Rows are points. Each copy is the shape, with its points in the same order, turned, moved and blurred by noise. Some copies are also mirrored. Which?

Shape, 9 rows:
[[ 22  -7 -34]
 [  7  21  31]
 [ -5   4 -42]
 [ -5  18  -7]
 [-60 -16  -3]
 [ 29 -10 -19]
 [ -2 -29 -14]
 [ -2  10 -14]
 [ 20 -33 -14]]
Copy 1:
[[-27  12  36]
 [ 10  23 -24]
 [  4  10  50]
 [ 14  23  14]
 [ 45 -31  19]
 [-31   9  19]
 [ -8 -21  21]
 [  3  13  22]
 [-32 -17  18]]
Copy 1 is: only turned
Copy 2 (9 x 3):
[[-36  10 -19]
 [ 24  21  22]
 [-36 -20 -10]
 [ -5  -8  10]
 [ 24 -55 -19]
 [-26  19 -22]
 [ -4  -3 -39]
 [-12  -4   1]
 [-10  17 -43]]
Copy 2 is: only turned
Copy 3, 9 rows:
[[-24  17   8]
 [ 29  -6 -30]
 [ -1  15  34]
 [ 20   6   4]
 [ 25 -50  42]
 [-24  13  -4]
 [-17 -21  16]
 [  7   2   8]
 [-34 -11   0]]
Copy 3 is: only turned

Shape, 10 rows:
[[  7  -7  13 -10   7 -16]
 [  0  -2  16  -4  16  18]
 [-11  43   3   1 -19   2]
 [ 14 -19 -22  -2   2   4]
 [ 12  12 -19   4  28  -9]
 [ 19 -23 -21  -2  -1  15]
 [ 45 -28 -33  23 -12 -19]
 [-28  43   8  26  12   5]
 [-59  29  16  -5  -2  -9]
 [  8 -28  15  11  23  20]]
Copy 1, 10 rows:
[[-21   6 -11  11  12  -8]
 [-33 -11 -19 -10  -6   0]
 [  1  19  -1 -18  -3  38]
 [-12  -1  12  -5 -15 -28]
 [-18  21  -8 -31   3 -23]
 [-14  -6  10  -5 -29 -27]
 [ 23  18   4   8 -27 -57]
 [ -3  -2 -24 -43  14  33]
 [ -7 -18   2 -22  41  45]
 [-28 -26 -27  -3 -15 -23]]
Copy 1 is: mirrored
Copy 2 (10 x 6):
[[  8  -9   4  20   4   4]
 [ -8  14  -8  23 -11  -9]
 [-42  11  25  -2   9  16]
 [ 12   8 -23  -2  21  -1]
 [-12   7 -13  28  37  -1]
 [ 10  12 -32  -7  14  -2]
 [ 31   4 -35  -6  39  37]
 [-39  41  29  28  13   6]
 [-24  23  60  11   5 -19]
 [ 16  24 -22  28 -12  -6]]
Copy 2 is: only turned
Copy 3, 10 rows:
[[ -8 -15 -15   8  -1   2]
 [ 24 -11  -6  -6   8   9]
 [ -9  14  -9 -46   4 -13]
 [ 10 -16  10  11 -18 -22]
 [ -4  10  19   6 -17   8]
 [ 17 -24  16   7 -18 -24]
 [-23 -34  39  21 -16 -36]
 [  4  38   3 -31  27   3]
 [  5  42 -42 -21  22 -11]
 [ 30 -25   8  18  17   4]]
Copy 3 is: mirrored
Copy 4 (10 x 6):
[[ -5   6   5 -12 -11   1]
 [  5   5   8 -11 -18 -26]
 [ 19 -36 -27  10 -12  -6]
 [-16  -2  19 -13  10 -15]
 [  9 -15  28 -18  -6  -2]
 [-18  -3  19 -13  21 -24]
 [-12  17  28 -21  54  10]
 [ 41 -36   8  27 -22 -13]
 [  1 -33  -3  36 -55   0]
 [  8  32  26 -18 -11 -37]]
Copy 4 is: only turned
